Rows are points. Any point is a mix of the corners, with weights that add up to 1. It lies inside the corners' shape when no weight is negative. Say inside or outside, and name the corners with a negative weight.
In the rows, 128 means zero.

Corners:
(1): [157  90]
(2): [ 89 139]
(3): [ 99 206]
Points:
[139 120] => inside
[152  98] => inside
[ 70 183] => outside (1)
[151 100] => inside
[144 124] => outside (2)
[119 103] => outside (3)

Corners:
(1): [163  32  77 121]
(2): [127 120 142  88]
(3): [151 171 189 142]
(4): [126 143  91 100]
(5): [ 98 182 147 138]
Points:
[140 113 103 105] => outside (5)
[105 169 133 104] => outside (1, 3)
[156  52  87 120] => inside
[121 164 136 106] => outside (1)
[128 120 131 108] => inside
[179  19  99 123] => outside (4, 5)
[127 141  98 103] => inside
[132 136 149 107] => inside

Corners:
(1): [103 103 119  90  67 111 126 136]
(2): [ 58 114 136  94 120 129 108 170]
(3): [ 41 120 130 139  41 130  13 143]
(4): [115  71 125 123 177 137 159 132]
(5): [141 195 157 145 118 130  85 124]
(6): [ 84  95  71 142  43 160 205 150]
(7): [ 75 121 161 113 139  84 128  94]
(8): [118 169  81 108 141  86 104 139]
(9): [108 166 138 127  74 195 109  77]
Points:
[ 98 130 127 129  74 170 121 124] => outside (7, 8)
[ 97 120 134 130  78 159  94 135] => outside (7, 8)
[105 124 139 114 110 134 139 125] => outside (3, 8)
[ 91 119 111 120  79 141 115 145] => outside (7)
[ 80 113 128 118  76 153  99 147] => outside (7, 8)

Corners:
(1): [102 141 159 115 110 159 128 126 114 152 101]
(2): [112  91 156 169 133 110 187 173 249  88  70]
(3): [ 98 144 106 102 143  96 107 140 121 111 125]
(4): [124 116  91 106 141 112 100 178 110 170 164]
(5): [137 126 158 145 112 132 163 113 111 137 138]
(6): [ 96 129 134 103 151 142 132 132 115 155 135]
(7): [122 114  68 157 161 117  95 139 122 172 109]
(8): [ 92 151 156 119 117 179 129 124 103  95  98]
(9): [142 172 140 112 171 119 100 165 121 132 135]
(10): [162 126 127 103 113 143 178 138 108 136 132]
(11): [121 101 155 109 115 153 109 126 131 148 115]
(12): [209 166  37 103 138 139 106 147 124 207 167]
Points:
[127 128 130 123 118 144 140 134 125 130 116] => outside (6, 9)
[126 126 105 114 137 124 112 154 119 155 139] => inside
[132 122 127 129 129 131 135 142 147 140 119] => inside
[120 111 143 122 126 139 128 140 147 137 113] => inside

Corners:
(1): [154 127 105 136 142 169 157 190 132 139 128 159 121 107]
(2): [101 166 112 198 105  60 112  94 107 140  69 146  97 167]
(3): [132 126 128 214 136 101 131 145 143 134 161 146 125 118]
(4): [ 92 143 100 145  37  47 149 107 144 134 152  59 119 166]
(5): [114 134 139 126 122 166 160 154 103 142 163 134 182  66]
(6): [133 133 131 105 116  47  20  87 154 144  98 137 107 173]
(7): [136 139 144 116 114 113 162 127 128 129 127 104 115 173]
(8): [ 98  46 147  79 154  87 162 162 145 131 157 144 113  52]
(9): [ 94 130 119 167   7  80 167 127 118  98 181 104 100 145]
(10): [159 156 136  80 136 172 149  97 138 127  14 160 185 148]
(11): [ 97 127 113 134  98 109 165 121 138 133 153 128 117 157]
(12): [113 107 129 125 143 114  97 124 151 164  90 115 117 134]
(13): [122 104  81 119 143 140 150 123  94  93 144 138 108  90]
(14): [212 150 131 142  78 131 144 136  99 143 149 146 146 157]
(15): [174 145 145 131 114 139 142 104 140 140 136 140 118 133]
Points:
[128 120 125 129 113 105 136 131 137 135 135 130 120 125] => inside
[124 130 120 135 115 107 129 123 129 130 116 133 126 135] => outside (15)
[135 110 131 126 120 125 134 139 135 137 141 138 127 112] => outside (2, 4, 7)
[127 131 121 130 112 116 139 127 124 130 113 136 132 132] => outside (15)
[151 137 128 110 104 150 175 132 118 127 127 132 150 127] => outside (2, 3, 6, 12)
[134 127 128 137 124 123 136 129 122 131 119 145 126 118] => outside (4, 11)
[138 138 127 117 120 133 140 119 133 134  86 139 143 139] => inside
[127 136 119 149  75  95 144 124 124 128 144 118 120 144] => inside
